Each row is a point. Before rounding, the points of a table are all equally far from one centre. They may lie mostly on one side of it. Write the centre, to within rounding.

Points (9 x 3):
| -0.01 | +0.13 | -0.79 |
| -0.25 | +0.08 | -0.21 |
| +0.01 | -0.51 | -0.06 |
| +0.54 | +0.19 | +0.30 |
| +0.41 | -0.15 | +0.34 |
| +0.41 | -0.46 | +0.19 |
| +0.65 | +0.32 | +0.18 |
| +0.13 | -0.63 | -0.31 |
| +0.70 | -0.60 | -0.26 |
Centre: | +0.39 | -0.03 | -0.30 |

Points (16 x 9):
| -0.15 | +0.80 | +0.34 | -0.16 | +0.25 | +0.09 | -0.04 | -0.19 | +0.05 |
| -0.75 | +0.16 | +0.08 | -0.19 | +0.27 | +0.16 | -0.36 | +0.49 | +0.07 |
| -0.78 | +0.55 | +0.05 | +0.27 | +0.56 | -0.01 | +0.22 | +0.12 | +0.06 |
| -0.61 | +0.73 | +0.04 | +0.45 | -0.16 | +0.19 | -0.12 | +0.09 | +0.41 |
| -0.75 | +0.66 | +0.45 | +0.34 | -0.16 | -0.25 | -0.13 | +0.41 | -0.13 |
| -0.84 | +0.89 | +0.20 | +0.24 | +0.20 | -0.03 | -0.22 | +0.30 | -0.51 |
| -0.73 | +0.65 | -0.30 | -0.28 | +0.17 | +0.46 | +0.03 | -0.05 | +0.21 |
| -0.46 | +0.76 | +0.13 | +0.16 | +0.41 | -0.02 | -0.42 | +0.12 | +0.02 |
| -0.66 | +0.44 | -0.19 | +0.43 | +0.43 | +0.12 | -0.12 | +0.13 | +0.17 |
| -0.69 | +0.42 | -0.37 | +0.49 | +0.10 | +0.22 | -0.27 | +0.28 | +0.14 |
| -0.85 | +0.29 | +0.02 | +0.15 | +0.59 | +0.25 | +0.24 | +0.40 | -0.04 |
| -0.90 | +0.60 | -0.04 | +0.35 | -0.14 | +0.02 | +0.06 | +0.13 | +0.35 |
| -0.90 | +0.57 | +0.21 | +0.12 | +0.32 | +0.22 | -0.05 | +0.07 | +0.30 |
| -0.43 | +0.67 | +0.16 | +0.48 | +0.27 | -0.07 | +0.01 | +0.28 | +0.33 |
| -0.41 | +0.73 | +0.62 | -0.06 | -0.09 | +0.39 | +0.03 | -0.09 | +0.21 |
| -0.99 | +0.56 | -0.23 | +0.13 | +0.35 | +0.02 | +0.29 | +0.04 | -0.23 |
Centre: | -0.42 | +0.50 | +0.05 | +0.05 | -0.05 | +0.24 | +0.10 | +0.28 | -0.20 |

Points (24 x 20):
| -0.84 | +0.13 | -0.57 | +0.61 | +0.17 | -0.14 | +0.13 | +0.23 | +0.07 | +0.09 | -1.00 | -0.21 | -0.15 | -0.18 | -0.77 | +0.32 | -0.19 | -0.65 | -0.11 | -0.40 |
| -0.70 | +0.11 | -0.45 | +0.29 | -0.22 | -0.34 | +0.01 | +0.30 | +0.04 | +0.06 | -0.39 | -0.56 | +0.22 | -0.69 | +0.02 | -0.03 | +0.07 | -1.01 | +0.05 | -0.10 |
| -0.56 | +0.19 | -0.04 | +0.33 | -0.17 | +0.05 | +0.17 | +0.71 | +0.02 | +0.05 | -0.87 | -0.61 | -0.46 | -0.47 | -0.03 | +0.39 | -0.27 | -0.91 | +0.14 | -0.24 |
| -0.63 | +0.09 | -0.16 | +0.36 | -0.09 | +0.04 | +0.06 | +0.79 | +0.31 | +0.40 | -0.60 | -0.21 | +0.16 | -0.02 | -0.11 | -0.25 | -0.44 | -0.63 | +0.22 | -0.15 |
| -0.40 | -0.40 | -0.73 | +0.06 | -0.36 | -0.30 | +0.02 | +0.25 | +0.31 | +0.31 | -0.34 | -0.64 | -0.04 | -0.29 | -0.40 | -0.05 | -0.01 | -0.89 | +0.14 | -0.50 |
| -0.95 | +0.21 | -0.20 | +0.74 | -0.13 | -0.18 | +0.32 | +0.71 | -0.08 | +0.37 | -0.90 | -0.24 | +0.20 | -0.31 | -0.10 | +0.44 | -0.32 | -0.68 | +0.03 | -0.24 |
| -0.59 | -0.14 | -0.32 | +0.00 | -0.10 | +0.21 | -0.04 | +0.47 | +0.14 | +0.04 | -0.44 | -0.01 | -0.24 | -0.35 | -0.57 | -0.12 | -0.64 | -0.84 | -0.06 | -0.17 |
| -0.54 | +0.01 | -0.43 | -0.08 | -0.34 | -0.08 | -0.13 | +0.55 | +0.34 | +0.48 | -0.50 | -0.38 | -0.27 | -0.44 | -0.13 | -0.32 | +0.10 | -0.95 | +0.04 | -0.04 |
| -0.61 | +0.08 | -0.31 | +0.55 | -0.08 | -0.44 | +0.08 | +0.36 | +0.27 | +0.13 | -0.52 | -0.93 | -0.38 | -0.47 | -0.31 | -0.03 | -0.09 | -0.72 | +0.25 | -0.08 |
| -0.26 | +0.24 | -0.20 | +0.48 | -0.16 | +0.07 | +0.14 | +0.42 | +0.28 | +0.18 | -0.76 | -0.24 | +0.22 | +0.03 | -0.42 | -0.29 | -0.29 | -0.83 | -0.16 | -0.09 |
| -0.77 | +0.08 | -0.24 | +0.28 | +0.25 | -0.14 | -0.01 | +0.16 | +0.16 | -0.05 | -0.48 | -0.70 | +0.35 | -0.24 | +0.10 | -0.01 | -0.73 | -0.75 | -0.04 | -0.02 |
| -0.50 | -0.10 | -0.21 | +0.04 | +0.11 | -0.22 | +0.09 | +0.16 | +0.08 | +0.11 | -0.06 | -0.35 | +0.31 | -0.72 | -0.26 | +0.06 | -0.15 | -1.11 | +0.06 | -0.05 |
| -0.76 | +0.31 | -0.34 | +0.22 | -0.37 | -0.28 | -0.29 | +0.35 | +0.04 | -0.17 | -0.42 | -0.27 | -0.01 | -0.48 | -0.30 | -0.03 | +0.07 | -0.53 | -0.31 | +0.07 |
| -0.72 | -0.18 | -0.22 | +0.26 | -0.17 | -0.56 | +0.05 | +0.40 | +0.01 | +0.42 | -0.44 | -0.55 | +0.17 | -0.40 | -0.06 | -0.28 | -0.58 | -1.06 | -0.25 | -0.13 |
| -0.60 | -0.26 | -0.33 | +0.35 | +0.31 | -0.65 | +0.10 | +0.58 | +0.21 | +0.28 | -0.30 | -0.67 | +0.04 | -0.49 | -0.21 | -0.06 | -0.09 | -0.83 | -0.11 | -0.41 |
| -0.59 | -0.90 | -0.32 | +0.51 | -0.03 | +0.04 | +0.19 | +0.34 | -0.29 | +0.32 | -0.39 | -0.24 | -0.23 | -0.41 | -0.29 | +0.01 | -0.19 | -0.90 | -0.10 | -0.45 |
| -0.85 | +0.03 | -0.03 | +0.34 | +0.08 | -0.25 | -0.09 | +0.32 | -0.11 | +0.10 | -0.92 | -0.51 | -0.16 | -0.14 | -0.36 | +0.08 | -0.38 | -0.85 | +0.36 | -0.27 |
| -0.93 | -0.13 | -0.23 | +0.40 | -0.35 | -0.18 | +0.08 | +0.30 | -0.38 | +0.29 | -0.47 | -0.43 | +0.13 | -0.44 | -0.62 | -0.01 | -0.16 | -0.55 | +0.13 | -0.06 |
| -0.83 | -0.30 | -0.17 | +0.54 | +0.27 | -0.22 | +0.21 | +0.19 | -0.04 | +0.25 | -0.58 | -0.13 | +0.01 | -0.22 | +0.15 | -0.45 | +0.04 | -1.04 | -0.36 | -0.34 |
| -0.27 | +0.30 | -0.29 | +0.48 | +0.07 | -0.32 | -0.11 | +0.32 | +0.23 | -0.36 | -0.74 | -0.22 | +0.05 | -0.23 | -0.33 | +0.03 | +0.13 | -0.80 | -0.01 | -0.21 |
| -0.70 | -0.21 | -0.12 | +0.13 | -0.09 | -0.08 | -0.22 | +0.37 | +0.01 | -0.20 | -0.61 | -0.18 | -0.14 | -0.27 | -0.64 | +0.18 | +0.14 | -0.64 | +0.01 | +0.16 |
| -0.65 | -0.40 | -0.43 | +0.50 | -0.19 | -0.06 | +0.15 | +0.34 | +0.03 | +0.07 | -0.14 | -0.54 | +0.27 | -0.30 | -0.29 | +0.14 | -0.33 | -0.78 | +0.03 | -0.54 |
| -0.68 | +0.05 | -0.04 | +0.07 | -0.04 | -0.20 | +0.09 | +0.51 | -0.12 | -0.04 | -0.20 | -0.50 | +0.07 | -0.32 | -0.19 | -0.30 | -0.50 | -0.77 | -0.12 | -0.32 |
| -0.62 | -0.06 | -0.10 | +0.22 | -0.01 | +0.12 | -0.14 | +0.40 | +0.12 | +0.22 | -0.53 | -0.61 | +0.13 | -0.25 | -0.34 | -0.15 | -0.05 | -0.50 | -0.57 | +0.14 |
Centre: | -0.28 | -0.03 | -0.48 | +0.13 | +0.03 | -0.36 | +0.40 | +0.01 | -0.10 | +0.43 | -0.46 | -0.07 | -0.36 | -0.06 | +0.14 | +0.38 | -0.23 | -0.38 | -0.13 | +0.01 |
